Each row is a point. To make a cloud, some directions were put in groups of two or more. Within a group, all points are equally far from the middle, so they leave a hole (a ring in 2 directions, a hollow ball in 3). The other directions are filled evenly. Then the cloud was stretched, turned, moved and blurred a little. How many holes are there, and how many directions does each take, smallest first?

Cloud (22 x 3)
[[ 56 -33  20]
 [-26  -7 -40]
 [ 63 -28 -23]
 [ 61   0   7]
 [ 45   5 -37]
 [ 44 -56   9]
 [-55  21  43]
 [-15  38 -10]
 [-17  39   0]
 [ 57   4  11]
 [-26 -62  41]
 [-39  16 -26]
 [-12  39  -7]
 [-64 -17  59]
 [ 15 -66  23]
 [-62 -52   9]
 [-12  15  52]
 [ 15 -63 -16]
 [  5 -69  -2]
 [-56 -58  25]
 [ 13 -24 -46]
 [-87 -20  30]]
Holes: 1 (3)

Cloud (31 x 4)
[[-63  -8 -34   8]
 [-50 -21  -6 -46]
 [ 61 -25  57  -2]
 [-54 -25   1 -43]
 [ 35 -70  -6   6]
 [-13 -10 -12 -65]
 [-60  -5 -40  -4]
 [-61 -14 -24  28]
 [ 41 -21   1 -53]
 [-63 -44  -5  -5]
 [ 12  32  36 -58]
 [-29 -13 -16 -59]
 [-21 -14  89  16]
 [ -2 -17  89  28]
 [ 43 -47 -33 -17]
 [  6  12 -71 -21]
 [ 16  13 -72 -14]
 [ 47 -44 -14 -31]
 [ -8  33 -63 -13]
 [ 11 -64  63  10]
 [-40  49 -14   8]
 [-41  25  30  43]
 [ 46  12 -56  18]
 [ 53   7   2  53]
 [  1 -15   4  72]
 [-12   7  54  57]
 [  4  -7  -4 -68]
 [ 50  54   4  -9]
 [ 16  -1  61  56]
 [ 43   3  35  57]
 [ 67   2  53  10]]
Holes: 2 (2, 2)

Cloud (57 x 6)
[[-33 -24  -5  22  48   3]
 [ 12  42  22 -62  59 -33]
 [-51  -3  19   3 -25 -47]
 [ 22 -20  22 -90  34  28]
 [ 46  -3 -12  36  29 -68]
 [ 25 -46 -15  13 -36 -49]
 [ 53  40 -11   2  53 -14]
 [  4  28 -23  43 -51 -70]
 [-15  74  10 -22  15  -2]
 [ 39  34  57   1  -4 -78]
 [ 14 -40 -17  62 -29  -5]
 [ 19  79 -43   6  62 -23]
 [ 27  58 -46  -1  72 -37]
 [ -8 -58  62  12   2 -40]
 [-19   5  35  42   6 -71]
 [ 14  46 -67 -28  44 -32]
 [-26 -34 -14   8  55 -10]
 [-22  51  32 -68  -6   3]
 [-24  13 -12  19 -33  26]
 [  7 -18  57 -13 -39 -83]
 [-27 -31  20  14  44   6]
 [-18  -3 -33  64  42 -26]
 [-11  -9 -45 -44   8 -37]
 [-14  -6  75 -78 -16  11]
 [ 17   4   6  37  50 -69]
 [-41   0  -9  22  27  23]
 [-26  -2  43 -12  -1 -69]
 [-15  84  -8 -36  36 -29]
 [-29 -55  12 -78   7  37]
 [-22 -51  74 -67 -16  15]
 [ 54   7  24 -65 -24 -29]
 [-20 -49  83 -15 -29  -6]
 [ 10  54  63 -22 -22 -32]
 [ 23 -55  72   3 -41  -1]
 [ 26 -63  66  -4 -10   6]
 [ 23  37 -71  12  47 -43]
 [ 24 -57  12  -8   8 -52]
 [-10 -26  49 -89 -48  24]
 [-10   9  76 -36  -8   4]
 [ -7  -3   5  32 -69 -65]
 [ 32  61 -16   9  69 -40]
 [  7  -9 -12 -33 -47 -59]
 [ 45   7 -43  15  -3 -58]
 [-52 -36  26 -51 -34  14]
 [ 43  11  47 -31  41 -10]
 [ 27  23 -56  61  29 -57]
 [-42 -45  62 -19 -39 -20]
 [ 30 -68  39  21 -32   0]
 [-49 -26   3 -55  13  35]
 [ 56   0   4  12  18 -71]
 [ 35  -5 -15 -70  25  30]
 [ 26  -5  27  -6  40 -72]
 [ -8  81  11 -25  36 -37]
 [-27  17  17  26   6  19]
 [-31  50 -16 -33  -5 -57]
 [-38 -45  67 -51 -38   7]
 [  6  -5 -22  90 -20 -49]]
Holes: 2 (2, 4)

Cloud (91 x 9)
[[ 25 -37  18 -43  12  -8  28  23  35]
 [ 22 -22 -64 -16 -32  35  29  37  43]
 [  3  23 -13 -24  29  31 -22  -1  17]
 [  4   0 -18 -17 -46  62 -11  56  13]
 [ 54 -53 -12  -2 -24  40 -22  -8  46]
 [  2 -11   2 -37 -28  -2  18  -6  39]
 [  3 -52  62  -4  29 -50 -25 -17   4]
 [ 39   6 -66 -35 -30  15 -17  40  59]
 [-55 -13 -21 -47 -42  -3  41  -4  21]
 [-18 -53  12 -45  -8  -1  16  27   1]
 [-31  19 -19 -42  77  19 -47 -14  10]
 [ 17 -57  48  -7 -33  26 -27 -42  63]
 [-10  27 -54 -23 -32  27  30  43  25]
 [-45 -63  13  39 -53  24   9  50  48]
 [-13  -6 -85  -9  12   6  -6  49  17]
 [ 23 -36 -47  35 -13  47 -40   8 -31]
 [ -4 -44   8 -86 -27   2 -11 -43  44]
 [ -8 -80 -56 -34 -81  14 -32   2  40]
 [ 17 -53 -37 -33 -38   4 -25 -65  14]
 [-28 -72  64 -12  15  18 -12 -15 -17]
 [ 35 -39  19  -4 -24  36  16 -16 -31]
 [-17   0  -4 -70   5 -38 -55  -1  27]
 [-40  -1 -72 -11  32 -11 -18   9  14]
 [-19  12  13 -18 -57 -11  42 -37 -41]
 [ 31 -40  40 -41 -21 -23  19  14  70]
 [-37   2  -3 -16  -8 -72  20  11  10]
 [ -3  -3 -31  11  -6  -4 -15  10  36]
 [ 23   0 -61 -48  -9 -45  -5  34  67]
 [ 25 -23 -11 -35 -62 -35  -1  27  48]
 [ -6 -36 -24   1 -53  10  13 -23  31]
 [ 40 -76  -9 -37 -30   1 -16  -6 -24]
 [-35  33  -6 -62 -15  24  -4  15  39]
 [ 17 -79  49  25 -13  31 -24   1  18]
 [-40 -59  -9  -9 -51  17   0 -35  -1]
 [-39  19 -11  13 -14  29 -10 -11  55]
 [-18  17  21 -56  14  22 -18 -24  20]
 [  5 -39  -9   8 -22 -63   4  -9  -9]
 [-34 -38 -52  10 -18   2 -28 -15  20]
 [-18  -4  16 -12 -45   6   0  60  39]
 [ 50   3 -21 -15 -10  16 -15 -17  43]
 [ -5  -9  15 -60 -36  -5  48  37  47]
 [ -7  -6  66  -8  -5 -27  24   4  11]
 [-30  17 -26   1 -69 -23 -50 -11  47]
 [-25 -74  21  12 -13   8 -29  25  17]
 [ 10 -65  -2  14 -47 -39  25  43  79]
 [ -3 -15 -78  -9 -35  22 -35  17  64]
 [ 52 -16 -12  15 -33  13  -7  32   2]
 [-25   4  -3  16  18   9 -45  59  24]
 [ 44   1  -1 -16 -85  18   7  53  35]
 [ 21 -83   6 -17 -84  11  16  19  43]
 [ 26   6  13 -25  35  28 -17  51   0]
 [-13 -68  39  20   9   9 -20   3  -9]
 [-30 -39 -42   2 -54  34  16  36 -10]
 [ -4  17  35 -37  53  20  -2  23  30]
 [-23 -35  31 -62 -22 -11  29  21  24]
 [ -6 -46  21  27 -53  29  44  -7 -40]
 [ 30 -30  46 -17  11 -14  18  15  81]
 [-60  34  -3 -56  17 -26 -17  15   3]
 [-35  25 -15 -24 -55  46  15  16  16]
 [ 21 -14  16 -23  -3  20  31  -2  45]
 [-47  38 -24   4  33  -7  14  35 -23]
 [-19 -34  24 -13  23  30   8  15   0]
 [ -5  32  17   9 -46  85   1  54  38]
 [ 28 -13 -20 -29  30  30  32  18  -8]
 [ -9 -36  -7 -23  22  27  39  10 -26]
 [  4  -1  -5  10  15  26  -7  24  47]
 [ 51   2  10   3  -9 -30 -24  57  76]
 [ -8  11  24  25 -49  -6  17  15  25]
 [  3 -57 -27  -4 -95 -13  -2  -6  15]
 [-58 -86 -11  39 -19  -5   3  36 -41]
 [-10   2  19   5  43  31 -17  69 -43]
 [ 50 -26 -40  -3  14  64 -49   4 -27]
 [ 20 -57 -37  59 -28  51 -26   3  -7]
 [ -9 -29  58 -23  -2  -5  40  52  67]
 [ 22 -66  33  21  35  51  -6  20  25]
 [ 36 -55  10  -1  45  29   7  14  42]
 [-13 -60  26 -38  16  39  -9 -31 -13]
 [-18   1  33 -18  23  36 -11  34  62]
 [-35  25  -7 -16  -8  -8  26  38 -32]
 [-48  46 -18 -44  47  16  -4  11  24]
 [-48   1   5   7 -30  40   9  61  29]
 [-12 -60 -14  47 -65 -39   0  22  -7]
 [-20  15 -35 -39 -48  52  26  34  26]
 [ -8   6 -12 -32 -27  24  26 -41  48]
 [-35 -24 -22   7   8  20  28 -13  35]
 [ 12 -27 -11 -11  49  50 -60   8  10]
 [  0 -52  12 -12 -33  77 -15  40  43]
 [-18  -5   5  -6 -74 -23  31   0  36]
 [-16 -49  11  18  20   3 -11  20   3]
 [-30 -53 -10  24 -44  12 -18  40  33]
 [ 28 -26  69  18 -59  32   9  42 -13]]
Holes: 0

Cloud (89 x 9)
[[  4   4 -33  10 -30  34 -39   6   7]
 [  8 -34  43  38  26  24   1   8  59]
 [ -3 -59  10   3  -1 -34  43  15   2]
 [ 35  -5  -2  65  15  -2  38   7 -30]
 [ 14   6   6  40  34   6  -1 -70  18]
 [-50 -19  13  16  -3  36 -47  31  47]
 [-46 -19  -7  25 -13 -40  21 -41  23]
 [-15  -8  41  44  39  -7  37   0 -48]
 [-61  23   4 -29   2 -22  11  16  32]
 [ 17   9  20 -39  -7  20  49 -39 -12]
 [ 23 -27   4   6   1  25 -61  38  -2]
 [-24 -78  27  -5  30  21  -5  44 -16]
 [ -5  -7  31  -6  51   0 -18  46 -39]
 [  1 -13  21  35  10 -14 -20  66   0]
 [ 14 -33  32  72  35 -22  12  37 -11]
 [  1 -36   4  17  61   9  33  -8  28]
 [-24 -28 -14 -32 -41  -5  39 -19  17]
 [-47  -1   0 -37  15  -3 -37   5 -16]
 [-36   2 -23  15   0 -45  25 -27 -44]
 [-77  -3 -11  -4  17  -7  16  26  28]
 [ 27  10 -30 -39  -9  20   9 -52  29]
 [-19 -60  20  33   5  20 -29  15  74]
 [ -1 -31 -11  15  22  52  -2  35  43]
 [ 16 -41  -6   8 -10 -44   9 -11 -38]
 [  9  37  33  29  47   9  -1  25  25]
 [-30 -42   6  18  42 -49 -31   8 -35]
 [-49 -24   3 -20 -14  30 -32  10 -38]
 [-40 -35  36 -20  -1  23 -60  31  -1]
 [ -6 -69  39   4  52  43 -18  15 -29]
 [ -3 -56 -33  25 -11  59 -21  17  19]
 [-26 -46  12  45  31  30  19  32  51]
 [  6 -37  -7  23  -3  43  24  18  56]
 [-61 -16   4 -40  -1   1 -23   6  33]
 [-18  19 -59  15  -9 -23   5 -22 -18]
 [-19 -19  18  22   5   1 -33  21  73]
 [ 19  56 -18  37   4 -10   2 -47   0]
 [ -4 -95  10  54  -2  25 -27  27  24]
 [  2 -15 -16 -39   4  37  22 -37 -36]
 [-23 -31 -52   7 -18 -41 -16 -14 -52]
 [-55  -8 -21   3  -4  41 -46  -4  39]
 [  2  -2   6  19 -29 -64  38   9 -37]
 [-11  29   1  62  21  16  67 -27   3]
 [ 16 -18 -14 -37  15   8 -25  31 -42]
 [ -4   5  16   4  23  47 -36 -25  50]
 [-30  -4   2  14  21  59 -39   3  25]
 [-12 -35 -30 -21 -40  -9   2 -43  25]
 [  3 -68  14  -6 -33  -1  11  10  -3]
 [ 26 -33 -34  36  15 -25  -9 -24   9]
 [ 31  -4   1  21  -5 -27  -4   9 -55]
 [-22 -14  46 -17  22  11  -6  59   3]
 [-29 -77 -16 -18   9  25 -41  14  55]
 [ -5 -38   7  81  26 -22   4  35  15]
 [ 14  -1  -6  21   2  21  25  34 -40]
 [  6 -11 -52  -6  19  38 -19  10  15]
 [  9 -24   2   0  48  64 -27   7  46]
 [ -3  32   3  13  14 -17  -3 -52  34]
 [-22 -25 -16  61 -28  14  25   1 -11]
 [ 44 -36  30   0   4  45  10   9  11]
 [-38 -59  21 -27  -2   8 -47  70   2]
 [ -4 -16  31 -46  45  30 -43   9 -19]
 [-31 -46  39  61  34  -4   1  32 -29]
 [-21 -47  -2   0  38  41 -19  -7  50]
 [  6   6 -10  15  61 -24 -35  -6   4]
 [  1  18  41 -17 -12  35  29 -17   1]
 [-12 -42 -22  36  33   4  32  19  28]
 [ -3  29 -31  52 -27 -37  20 -17  14]
 [-30 -13  -2   7  -3 -23  58 -33 -26]
 [  1 -48   3 -11  -7  31 -58  55 -13]
 [  6 -69  28  44  -1 -17  20  35 -14]
 [ 13 -65  -1  18 -10  42   2   7 -30]
 [  1 -63 -15  72  18   4 -35  30 -10]
 [ -6   4  37 -12  32 -37  20 -28  13]
 [-27 -27 -21  41  43 -34  -8  27   7]
 [  4 -62 -33  47  28  -5 -12  -1  11]
 [-42 -27  29 -26   7 -24 -34  52   3]
 [-38 -25   6  60  31   9 -20  53   9]
 [ 16  41 -11 -17 -10   6  56 -59  47]
 [-45  10  28  35  -4 -23  -6  34 -26]
 [ 45 -58  16 -12   7  50 -13  -9 -21]
 [ 16 -16  28   4 -27  16  -3 -39 -13]
 [-39 -13 -15  37  36 -39 -18  25  13]
 [-27 -22 -15   7 -13   0   3 -60  29]
 [ 18 -45  39  44  33  24 -35  -9  32]
 [-19  18  10  39  40  45  41 -14  20]
 [-18  12 -18  30 -43   2 -30   8  -7]
 [  4  30 -22  63  -3 -23  62 -36   4]
 [-10  16 -53  -3   4   8  42 -13  -8]
 [ -7 -45 -11  -2 -24 -47  24   0  30]
 [-14  -6 -26   0 -34 -66   7  -5 -29]]
Holes: 3 (2, 2, 3)

Cloud (107 x 9)
[[ 29  -7 -29   9  16  -9  22 -29  -6]
 [-24  20   9  95  34 -54 -30   8 -19]
 [-13 -11  -1  24 -30 -53  -1 -15   6]
 [-18  41  53  -1  40  -6   4  41  32]
 [-25 -14 -20  13 -28 -44 -30  10   1]
 [ 11   1  52  34  36 -28 -20 -22 -31]
 [  8  -7 -25  23  -4 -41 -20 -81 -17]
 [ 31 -10  47  51 -29  62  -2  32  33]
 [  9 -34 -16  -4  10  29 -15  24   5]
 [ 14 -10  -8  26 -21  22 -12 -34  35]
 [ 37  21  -1   5  -4 -10  -4 -45 -14]
 [ 15  -4  25  19   2  24 -54  -1  16]
 [ 13  26 -27  25  -4  -5  20  29  24]
 [-32  43   0   5  14  32 -29  44  23]
 [-31  28 -46  27  15   2 -54  33 -12]
 [-20 -13 -10  13  47 -17 -78   3 -12]
 [ 32 -33 -18  32 -16 -53 -18  -4   4]
 [-57  22 -19  41  57 -72 -40  22  -9]
 [  4 -47  14  42  27 -42  -1  10 -30]
 [ 12   6  28   7  45 -36   7 -22  -3]
 [-31  -3   2  29  31 -31  -9   3  48]
 [ 18  29  -5   8  50  32 -17  20  31]
 [-28  -4 -16 -26  55   1 -26   6  -7]
 [ 37 -21   8  44  -5 -60 -21 -43   1]
 [ 15  -7 -61  17 -10 -17 -26 -37   6]
 [  2  -3  25  33  14  47 -43  12  24]
 [ -4 -12  18 -41  36  17  39   4  18]
 [ 14  37 -21 -24   0  -3 -12   0  17]
 [  2  24 -35  69  34 -22  -2  58  -9]
 [  7  -1  -9 -16  30   5 -30  20 -38]
 [ 20  -1 -15  26 -23  28 -26  16   5]
 [ 11 -13 -23  16  24 -32 -37  -6  30]
 [ -2  -8 -13 -36 -45  21 -14 -16 -31]
 [ 10   3  -8  -1  15  -2 -52  -4  34]
 [-22 -13 -56  36   3  -3 -29  47   4]
 [  9  13  48  20  18 -24  13  16 -22]
 [-36  36 -46  17  48   5 -57  59   3]
 [ 36   5  32  52  31 -36 -42 -13  24]
 [-47 -27 -23  31  -8 -25  44   8  26]
 [-18  17  43   6  -7 -23  10  -1  11]
 [  5  37  31 -44   4  -6 -30   4 -15]
 [-12 -38 -55  20  27 -51 -14  20  20]
 [  5 -37 -15  31 -39 -53 -11   1 -17]
 [ 19 -12 -16  10  -3  -6 -30 -34 -36]
 [-10 -30 -53 -34 -12  20  -7   7  -3]
 [ 50  12  25   6  10  17 -27 -17  -4]
 [-11  38  44  51  11  10  25  23  30]
 [ -8 -11  26  36 -24 -61 -11 -53 -19]
 [-28   0 -31  21  -1 -67 -21   1  19]
 [-11   2 -43  -1  75 -46   6   9 -18]
 [ 12 -14  50 -30 -11 -39  37 -29  30]
 [  4  -6 -54 -13  12 -22   0   3 -38]
 [ 28  -2   1  92   5 -17 -43  34 -10]
 [-15  31  38  16  57 -19  20  36  22]
 [ 32   0  -3   1  15  16  30 -35  60]
 [-35 -20  27   0 -19  12 -30  40  19]
 [ -9  22 -10 -14 -18  -5 -18  28  35]
 [ -8  19  48  -2 -48  51  -7  27   2]
 [ -9 -48  30   0   3  16   0  -6  -3]
 [ 12  13  10 -42  11  16   6 -33  32]
 [ 15  12 -28   0 -34  -7 -53  -6  -6]
 [-28   4  23   3  49 -39 -20 -10 -21]
 [  1  26  14  65 -21  23 -68  23 -21]
 [-14 -23 -11  26  56  -8   0   6  28]
 [ 18 -23  -1 -11 -37 -32 -24  16  15]
 [ 28 -15  11  29  29  26  19  -8  12]
 [ -3  19  -3  13  -3 -17 -20  22 -42]
 [ -2  44  16  36  33 -14 -29  31 -29]
 [  1  14  51  -7 -30  63  19  13 -13]
 [ 32  -3   5   0 -32  29 -18 -30  23]
 [  8  -7  36  20  -6  47 -41  23  30]
 [ 14  22  15  11 -24 -10 -69  28 -17]
 [ 18  -1 -39 -18  33   8 -28  49  15]
 [  2   9 -48 -11  22 -24 -52 -24  31]
 [ -7   5 -53   5  16  -2 -15  54  29]
 [  7   2  21  39 -28  47 -11  52 -20]
 [-54  18 -37  22   2   5  -9  39  32]
 [ 14 -37 -22 -52  14  21  14  22  38]
 [ 26  28  41  15  -5  11 -51  51  11]
 [ 16 -23 -29  81  -5 -45 -12 -28   7]
 [-17 -14  32  32   2 -14 -46   0  12]
 [ -1   2  29   0   3 -56   6 -12  30]
 [-10 -15 -43 -49  -4 -40 -51 -50 -26]
 [ 44 -20 -21  35 -55  10 -24   0 -40]
 [ 24  -1 -24 -34 -21  -7 -44 -26   2]
 [ 20 -42 -11  20 -21 -47  14  -6  16]
 [-42  -7 -13  45   3  -2  22  48   9]
 [ -3 -39  49  23 -32 -11   9 -16  -2]
 [-12   5  34 -40 -16 -42  29 -16  32]
 [-51  17  37 -24  38   9 -16  13 -17]
 [  2  20 -16  23   5 -24 -79  27   6]
 [-11 -42 -52  21  54 -39  -5  17  15]
 [-18  28   7  -3  31  17 -43  66  58]
 [ 16 -15  14  51  25 -50  -5  50 -12]
 [-20  31 -37  33  25  22 -52  29  21]
 [ 21 -15   6  23  12   3 -18 -13 -57]
 [ 21 -23 -17  57   0  13  30 -19  49]
 [-11 -33 -25   4 -45 -12  -6  36 -13]
 [-26  -5 -67 -24  18  24  -8  33  25]
 [ 13   0  -8 -21   3  37  -8  35  -4]
 [-19 -30 -17 -34  14 -34  36 -11 -26]
 [ 12  39  32  -7 -23  16 -45  23  15]
 [ 28   8   5  -5  14   0 -81  13  -7]
 [ 56 -24  17  77 -18 -16  -6  22  -3]
 [ -6 -19  28  10  18  17  44 -10 -13]
 [-28 -19 -30  41  45 -35 -45  -8   7]
 [  5   6  69  13  23 -10  30 -11  38]]
Holes: 1 (3)

Cloud (108 x 9)
[[  6 -48 -23  -9  60   2 -27 -57  -1]
 [-33 -18 -10  44  52  -4 -12 -41   7]
 [  6 -53 -20  45  56  35 -21   1  23]
 [ -2 -20  29  32  32 -24 -32 -32 -35]
 [ 33  -4 -19 -12  26  -2   0  25 -15]
 [ 16  21  -7  15  23  17  28  37  38]
 [-56  -3 -25  12   0  -2 -22 -31   4]
 [ 30 -20  -2  49  34  17 -10  18 -20]
 [ 29  48 -26  45 -41 -39   7  11   6]
 [-22 -18  41  17 -38 -34  33  -8 -21]
 [ -5  -9 -12  -4 -52  13   7 -17   8]
 [ -1 -27  16 -18  11 -28  36 -26 -25]
 [ 17 -27 -38  37 -40 -51  58  11  -9]
 [ 13  31 -21  47  -3 -39   6  19 -35]
 [ 38 -25 -76  57  26   2  15 -30  -1]
 [ 42 -51 -19   0 -20  19 -17   3 -14]
 [ 27   2 -70  10   7  15  13  -5  30]
 [ -8 -49 -20   6   9 -29  21 -17  -1]
 [ 24  19  -9 -22  30 -27  16  15  -9]
 [ 12  17 -56  37  44   3 -17   8  -2]
 [ -8  36  86  -2 -40 -20  19  -3 -13]
 [ 24 -20  -5  -2  45  34 -31  35  21]
 [ 27 -20 -41  22  70 -33 -23 -39 -67]
 [ 12 -32 -33   6  59 -16 -13  10   3]
 [ 12  10 -23  20  15  24  30  36  58]
 [  0  58  17  10  28 -39  27   3 -60]
 [ 49  19 -11  -9  39  16 -27   5 -45]
 [ 45  16 -50  24  40 -32   7  14 -14]
 [ 18 -45 -59   8  23 -41   9 -47 -17]
 [ 38 -27  -1 -11  50 -25 -20  -6 -20]
 [ 19 -23  -9 -25 -26  38 -48  23  35]
 [  0 -16 -18  -6 -17 -32 -16  15  14]
 [ 18 -14  14   8  65 -26 -13 -54 -27]
 [ 29  24 -15  45 -56 -45  18  31 -23]
 [ 13   4  14 -28  35  19  -8  -5  21]
 [-42   3  13  28  -4 -44  21 -39 -25]
 [ 41  -7 -25   0  14   3  20 -36 -27]
 [ 33  11  46  45 -40 -61  19   4 -30]
 [-17  14  13   6 -52  -5  41  56  47]
 [ 36 -30  -2 -40  16  16 -65   3  21]
 [ -8  15  77  22  -2 -58  25 -26 -44]
 [ -2 -13 -28  38 -38 -39   9  27   5]
 [ 82  13 -30  40  24 -29 -26  -1 -16]
 [ -5 -18 -58   9 -43  40 -11  30  49]
 [ 47 -34 -14   2 -49  -6 -11  -5 -39]
 [ 63   7  23  11  33 -31  14  -3 -76]
 [-36   9  11  -5 -26   2  -6 -19 -20]
 [-24  14 -52  48 -40  31   9   5  -8]
 [ 24  43  25  21  16 -14  35  -9 -24]
 [ 16 -31 -10  22  41 -11  29   1 -30]
 [-18  -6 -43  -6 -19   1  15  23  24]
 [ 44   6 -36   2  34  30 -39  -7  41]
 [ 43  10 -61  -1 -59  -4 -50 -45   5]
 [  0  42 -31  52 -38   5  30  23 -17]
 [ 13 -11 -45 -47  39   2 -40 -27 -20]
 [-48 -26  19  24 -37 -21  65   9 -30]
 [ 35 -41 -10 -25  30  -2 -15 -50 -62]
 [-53 -44   4  52 -23  31  10   8 -11]
 [  2 -30 -28 -12   4 -21 -44   7  55]
 [ 43  -2   8  34  38 -32  -8 -43  -2]
 [  7   6 -25  49  33   2 -23  26   2]
 [ 23  34  -6  56 -34 -48  45 -30 -42]
 [ 25   9  -7   9  15  25  23   5  23]
 [ 15  41 -17  14  38 -16  11  -8 -28]
 [ 18  20  15  20   0  34 -21 -23 -22]
 [-25   3   5 -18 -22  -5 -32 -24  10]
 [ 13   9   3  36 -10  17  10 -32 -72]
 [  2  -7 -58  15 -62  25  -4 -14  16]
 [-29 -11 -19 -32  12  10   5   4  12]
 [ 21  20 -24  20 -54  31 -29 -15 -14]
 [ 33 -15 -48 -17  -6  37 -30  13  29]
 [-16 -12 -62  64 -65   5  44 -13 -22]
 [-26  15  -7  22  19  16 -35   0   6]
 [ 61  21 -57  44  12   6 -44   1  -5]
 [ 51   0   5   1  37   8 -33 -53   0]
 [ -5  24  11  -9 -38 -36  -5 -12  13]
 [-36   7   0  40 -14 -56  53 -33 -72]
 [-17 -11  -3 -12  32  45  14  12  22]
 [ 16  32  12  35  13  11  -6  39   0]
 [ 17  10  -4  38  19  22 -19 -23  25]
 [ 35  53   6  26 -31 -41  -6 -16   6]
 [ 50  45  -5  29   8 -37  -6   8 -49]
 [ 69 -39 -71   6 -10  -3 -28 -14 -19]
 [ 82  -9 -72  15  36 -27 -44 -18   3]
 [ 14 -26  -1 -17 -44  15 -34 -51  -7]
 [-34 -19   8  -4 -21 -25   4 -47 -27]
 [  2   4 -10  43  -1  -3  -2 -42 -34]
 [ 33 -39 -31  20  31   9   7  -1 -31]
 [-22 -22  14  42 -28 -58  30   9  -1]
 [ 41   3 -12 -58  19  -1 -26 -60 -42]
 [ 95  -4 -29  60   0   0 -11   2 -16]
 [-23  -4   0  35   4 -10 -11 -44 -12]
 [ 29  -7  29 -34  35  37 -33 -26  18]
 [-12 -25 -19 -17  33  23  -3 -23  28]
 [ -4  -9  10  14  80 -34 -36 -15 -44]
 [ 13 -16 -38   0  32  16 -12  31  38]
 [ 59  13  19 -26  45 -25 -19   2 -45]
 [  3  14  15  10  21  39 -52  12 -16]
 [ -7  -2  18  49  14 -62  15 -28 -37]
 [ 26   0   9 -23  74 -23 -38  -3 -11]
 [-25  -5 -11  63 -40 -28  59  -2 -48]
 [ 23 -33 -13  29 -29 -21  50  14  19]
 [ 32 -12  -2  29  35 -14 -56 -26 -48]
 [  6   8  27 -37 -12   0  22   4  10]
 [ 28  16 -14  58  34 -77  38  -6 -59]
 [-62  -5   9  18 -16  44   4  -3 -25]
 [ 11  24  14  43  14  13 -10  47  17]
 [ 42 -18 -13  23 -45 -70   3 -14  -1]]
Holes: 2 (2, 2)
